Every row gives one point. Examples show where two turns around zero, p and q, send a point. Write where each new point lands after one turn and then the other. Backwards means that the second turn is done in reverse. Each puzzle has new turns, and all numbers are rounded.

Turn p:
17 -28 -> 32 6
-28 0 -> -10 -26
11 28 -> -22 20
Turn q:
21 -2 -> 21 -4
6 -15 -> 4 -16
-15 -16 -> -17 -14
-44 14 -> -42 19
31 19 -> 33 16
Where do these land?
p, then q backwards: 20 -7 -> 12 18
q, then p: 10 -22 -> 24 -1
p, then q: -30 29 -> -39 -14

Turn p:
2 -22 -> -22 -5
-16 -18 -> -20 13
14 39 -> 41 -9
Turn q:
-2 33 -> 8 32
32 11 -> 34 1
-16 -27 -> -23 -21
-14 -17 -> -18 -12
Where do these land?
p, then q backwards: 30 -20 -> -6 -36
p, then q: -11 11 -> 13 9
q, then p backwards: -41 4 -> -21 -36
p, then q backwards: 21 6 -> 14 -17

Turn p:
-3 -15 -29 -> 26 -16 -12
-31 16 22 -> -25 25 -21
8 -6 7 -> -6 -7 8
-25 -17 0 -> -6 -10 -28
50 20 -28 -> 39 4 47
1 2 27 -> -26 4 7
Turn q:
-12 -19 52 -> -42 18 33
22 -17 -4 -> 20 3 19
-14 23 -18 -> 0 -10 -31
23 2 -1 -> 18 14 4
-20 11 -28 -> 3 -25 -26
Where do these land?
p, then q: -12 16 31 -> -23 -10 -27
p, then q: 2 31 14 -> -17 16 -25
q, then p: 12 -13 -41 -> 4 -34 29
p, then q: 14 -45 -25 -> 20 -11 48
q, then p: -23 -2 9 -> -4 -3 -24
q, then p: 6 14 12 -> 8 18 -1

Turn p:
2 43 -12 24 -> 5 50 7 2
-1 -29 -15 8 -> -27 -17 7 10
4 5 -13 -28 -> 11 -5 -22 19
16 -30 50 -11 -> 24 -46 21 -24
-21 11 -10 7 -> -13 18 -13 -7
Turn q:
17 24 -29 -18 -> -14 32 -28 -9
-18 9 31 18 -> 1 -8 28 29
19 28 -16 11 -> -9 17 -28 19
-8 -29 -9 13 -> -1 -32 -3 -12
-23 -28 18 24 -> 4 -40 23 6
39 -2 -10 -40 -> 25 34 -23 -30
-26 -3 17 -7 -> -5 -3 31 -2
Where do these land?
q, then p: 23 26 18 8 -> 0 30 25 6
p, then q backwards: -21 -7 -21 -39 -> 24 2 -29 32
q, then p: 17 -20 -19 13 -> -16 -13 -6 27
p, then q backwards: -24 -18 15 -24 -> 8 -29 -26 11
q, then p: 6 18 7 42 -> -35 12 28 -4
